Each wall is flat, endless, passes through zero and stands at right angles to its row. A trip goes straight from one point to another. List the walls that it crosses, first one first.
In the rows, zero is written as 128.

Walls:
(1): [171 182 196]
(2): [153 157 152]
(3): [114  88  59]
Trips:
[109 173 146] to [151 179  30] => 3, 1, 2
[ 59 113 104] to [127  70  72] => none
[211 149 145] to [102 153  98] => 3, 1, 2
[143 160  97] to [ 89 147 223] => 3
[141  87 174] to [181 189 140] => none
[155 170 217] to [ 82 179 146] => none
[105  89  89] to [115 113  90] => none
[238 178 181] to [132  98 187] => none
[139 212 117] to [126 136 183] => none

Walls:
(1): [131 133 109  95 141 129 102 115 104 142 137  71]
(2): [104 176 146 194 134  93 191 113 156 139  75 129]
(3): [126  84 184 175 129 173 119 180 104  97 107 198]
(4): [195 128 141 151 109  87 143 129  91 120 183 202]
Trips:
[ 84 119  80  96 146 194 192 144  88  24  77  88] to [ 86 175 243  97  81  93  97 128 127  56  39 218] => 2, 1, 4
[128 140 142 107 169  54  60 145 196  67  92 173] to [ 75 131 152 148 125 121 160 194  56 150  86 162] => none
[108 128 166 138 105 119 117  93 151  99 185 158] to [163 134  96  86 150 139 149  96  97 116 176  57] => 3, 1, 4
[128 118 199 130 205  80 187 117  94 150 215 186] to [219 164  80 203 115 210 160 166  60 191 139  35] => 1, 3
[108 161 166 122 223 186 129  89  80 133 119  67] to [185  95 168 101 147 127  52  96  81 174 155 133] => 2, 4, 3

Walls:
(1): [144 170 143 177 207 105 130 157 157 173 139 124  99 131 180 121 155 126
 178 189 160 120 154 165 104  93 135 123 127 144  75 182]
(2): [194 175 126  73 158 109 120 138  96 112 135 122 116 179 171 159  95 123
 137 124  97  54 153 132 144 190 133 121 130 199 128 141]
(3): [111 149 159 158 151 129 146  93  87 100 177 101 120  76 168 141 150 108
 156 130 140 156  53 116 169 116 110 141 155  86 117 115]
(4): [138 120 195  97 159 144 158 142 111 117 160 146 117  90 113 159 103 113
 156 111 151 154 155 132 142 174 130 107 181  93 106 101]
(5): [118 117 142 100  98  72 116 148   7  99  83 119 133 183 126 158 121 130
 128 129 136 112 205 166  96 144 122 136  98 139  64 169]
(6): [144  96 161 131  78 114 118 146 137 118 103 131 107 111 131 174 129  96
 164 193 127 147 138 144  61 142 163 121 128 102 148 127]
(7): [ 89 123 102 120 125 175 147  55 149 124 165 142 133 140 166 145 116 104
  92 111 155 126 137 195 181 117 120 123 126 119  87 163]
Trips:
[130 128 131 133 132 128 113 164 104 154 130  90  93 101 142 121  72 197
  96 120 146 139 143 117 141 133 126  98  95 104 174 108] to [116 134 144 142  60 130  99 117 152 116 112 143 174 126 142 151 158 146
  83 158 160 157  93 124 120  88 158 152 143 122  83 114] => 4, 6, 3, 7
[179 163 158 115 139 142  98 102 166 128 141  63  96 134 168 130 129 142
 128 130 104 173 145 124  83 125  74 144 183  61 162 129] to [130 194 147 137  96 150  77 134 124 128 145 122 189 143 105 118 164 153
 176 177 139 159 130 160 126 148 138 172 117 104 140 159] => 4, 5
[150 143 192  83 126 165 164 136  61 176 164 167 106 115  92 151 133 138
  73 138 170  95 109 105 132 155 139  85  67  52  96 101] to [ 80 101 125 160 129 109 141 137 140 186 145 160  91 110 149 144 111 147
  91 157 120 210 174  95 173 152  83 175 206 123 115 189] => 6, 1, 5
[191 232 103 133  80 120 129 143  96  78 138 133  62 171  87 112 104  60
  90 155 109 208 147 192 114 158 110 174 144 183 183 120] to [175 133 114 151 140 108 120 117 111 135 162  79  91 175 134 112 114 165
 114 114  94 136 124 168 106  68 127 183 195 141 129  36] => 6, 3, 5, 1
